Rows are points. Examples show where two turns around zero, p and q, send a point. Write where each new point lands after one turn and then the other. Backwards means that the second turn is done in reverse. Each puzzle has new turns, and all numbers are rounded.

Turn p:
[ 3.2 -5.4] -> [-1.7 -6.1]
[-1.1  3.8] -> [2.0 3.4]
[2.4 0.0] -> [ 1.7 -1.7]
[-1.0  5.3] -> [3.1 4.4]
[-3.6 -3.6] -> [-5.1  0.1]
Turn q:
[-1.2 -6.5] -> [-6.6 -0.5]
[2.1 3.4] -> [ 3.8 -1.2]
[-0.9  3.1] -> [2.8 1.7]
Where do these land?
p, then q: [-3.8  3.7] -> [5.1 1.3]
p, then q: [5.2 2.4] -> [-0.7 -5.7]
q, then p: [ 1.5 -1.0] -> [-1.6 -0.8]
p, then q: [1.2 0.6] -> [-0.1 -1.3]
p, then q backwards: [-4.1 -5.7] -> [-0.8 -7.0]

Turn p:
[-0.5 -6.2 -0.3] -> [-0.7 -6.1 -0.8]
[-2.9  1.5 -4.3] -> [-4.9  1.8 -1.4]
[ 4.0 -1.7  2.0] -> [ 4.3 -1.7 -1.1]
[-0.6  6.4  2.6] -> [1.3 6.0 3.3]
Turn q:
[ 4.6 -3.9  4.2] -> [ 7.2  1.3 -0.1]
[ 5.8  0.0 -3.9] -> [ 1.4 -0.1 -6.9]
[-6.2 -0.3 -1.2] -> [-3.8 -3.2  3.9]
[-0.1  1.1 -0.8] -> [-1.2  0.3 -0.6]
[-4.1  3.0  1.8] -> [-3.4  1.7  3.8]
Where do these land?
q, then p: [-4.4  3.1  1.2] -> [-0.9  0.6  5.4]
p, then q: [ 0.1 -2.7  2.8] -> [ 3.8 -0.5  0.3]
q, then p: [-1.5  8.1 -3.7] -> [-7.8  3.0  3.4]
p, then q: [ 2.2 -2.4  1.9] -> [ 3.2 -0.8 -1.9]
p, then q: [0.4 0.4 1.3] -> [ 0.9  1.1 -0.3]
p, then q: [ 3.2 -6.5 -3.5] -> [ 1.4 -7.4 -3.0]

Turn p:
[ 0.0  4.5  3.7 -1.0] -> [ 2.8  5.0 -1.1  0.7]
[ 3.1 -5.7 -3.2 -2.6] -> [-3.9 -3.2  4.8 -3.2]
[-4.2  3.2 -1.3 -0.8] -> [ 1.1  0.5 -5.1 -1.7]
[ 2.0  3.6 -3.6  4.0] -> [ 5.7 -3.6 -0.1  0.5]
[ 2.3 -3.1  6.8 -3.3] -> [-4.1  5.9  4.2  1.7]
[-3.1 -2.5 -2.4  3.7] -> [-1.7 -4.7 -2.6  2.0]
Turn q:
[ 2.5 -1.4 -1.2  6.5] -> [-3.2  0.5 -3.6  5.4]
[-6.4 -3.6 -1.7 -0.6] -> [-5.7  0.6  2.4 -4.3]
[ 5.3  3.7 -2.2 -1.2] -> [ 4.5 -4.1 -2.6  1.9]
[-5.1  2.1  0.8 -2.8] -> [ 0.5  1.7  0.6 -6.0]
[ 3.7 -0.8  4.3 -1.9] -> [3.9 1.3 3.2 3.0]
Where do these land?
q, then p: [ 1.8 -3.6  5.0 -1.7] -> [2.6 3.7 0.7 4.8]
q, then p backwards: [-4.0  0.2 -4.1  0.8] -> [-3.2 -2.6 -2.7 -3.0]
p, then q: [3.3 4.2 0.4 0.8] -> [ 3.8 -0.5 -0.6  3.8]
p, then q backwards: [-2.7  3.6  8.3 -0.5] -> [0.2 1.3 6.5 6.7]
p, then q: [ 2.6 -4.1 -4.5 -1.4] -> [-0.7  2.2  6.3 -1.1]
q, then p: [-3.4 -2.8 -4.6 -2.8] -> [-6.3  2.3 -1.7 -1.1]
p, then q: [ 2.4  2.5 -0.4  4.7] -> [ 0.0  0.0 -0.4  5.8]

Turn p:
[-4.2 -1.7  0.4  1.8  1.7 -3.3] -> [-2.6  0.0  2.7 -1.3 -4.6  1.0]
[7.9 1.3 3.1 4.1 5.3 6.2] -> [ 7.8  8.4 -2.3 -1.3  3.5  2.4]
[-4.5  1.2  3.8 -4.9 -3.7  0.6] -> [-3.1 -4.8  0.9  4.7  1.5  4.0]
[-4.8  1.5 -6.0  5.1 -0.1 -1.3] -> [-1.0  1.1  1.6  2.1 -6.6 -6.0]
[ 1.0 -1.5 -1.4 -5.4  1.0 -1.8] -> [-4.4 -1.1 -1.4 -2.4  3.2 -0.3]
[ 2.5  3.1 -0.5  2.4  0.1 -3.3] -> [ 2.0 -0.3 -4.0 -1.7 -3.0 -0.7]
[ 2.0 -3.9  0.5 -3.1 -4.4  2.7] -> [ 1.2 -3.5  2.6 -0.1  5.9 -0.5]
Turn q:
[-4.5 -0.8  1.7 -4.1  0.2 -1.3] -> [ 1.7  2.8  3.3  1.1  0.9 -4.3]
[-1.0 -3.3  0.9  4.9 -2.1  0.3] -> [-0.3 -1.7 -2.7 -4.4 -2.7 -2.2]
[ 0.6 -1.2  2.9 -6.1 -1.0  3.2] -> [-2.4  4.6  5.1  1.1 -2.0  0.3]
[ 2.1 -3.0  2.3  7.3  4.1  2.0] -> [ 2.7 -0.9 -6.1 -1.8 -6.3  2.0]
[-1.7 -0.9 -1.8  7.5  0.1  2.4] -> [ 0.0 -5.5 -4.6 -1.2 -3.7 -1.6]
[-0.4  2.0  2.9 -6.2 -2.1  5.1] -> [-5.2  4.0  4.7  3.6 -1.6 -0.6]
[ 3.0  4.9 -2.0  2.7  0.0 -6.1] -> [ 0.7 -1.4 -4.8  0.0  6.9  2.7]
[ 0.4 -1.9 -0.5 -5.2 -2.3  1.5] -> [-1.8  1.5  5.7 -0.7  0.0  0.3]
[ 1.5  4.3 -6.2 -0.9  3.2 -7.0] -> [ 4.6 -3.2 -0.6  2.4  8.4  3.3]
Where do these land?
p, then q: [ 1.8  4.1 -0.1 -2.9  2.9 -3.1] -> [ 0.0 -5.4  3.3  2.0  1.3 -1.1]
p, then q backwards: [-3.4  1.1  2.2 -6.6 -0.9  0.1] -> [ 3.1  5.7 -3.0 -0.1 -2.2  2.3]
p, then q: [-2.4 -2.3  1.4  5.2  6.0 -1.5] -> [-7.4  3.3  0.5  2.3  2.2 -1.6]
p, then q: [-1.7 -4.0  0.5 -6.0 -7.0  0.1] -> [ 6.9  2.4  0.4 -2.8 -6.2 -2.1]
q, then p: [ 5.0  1.6  5.5 10.2 -5.7 -1.0] -> [-9.6 -0.6  0.3  4.5  1.5 -8.9]
q, then p: [ 1.2 -3.7 -4.9 -0.7  2.4 -1.1] -> [ 2.5  0.4  1.2 -2.2  5.3  2.3]
p, then q: [ 3.1  1.5 -2.2  0.0 -1.6 -0.9] -> [ 2.3 -1.4  1.4 -1.3  2.3  2.0]
q, then p: [-4.3  1.2 -2.6  1.1  0.2  3.6] -> [ 1.3 -2.7  3.7 -3.3 -2.7 -0.1]
q, then p: [ 0.7  0.5  0.1 -0.1  3.5  3.9] -> [ 4.3 -1.5  1.7  1.6 -0.5 -1.5]
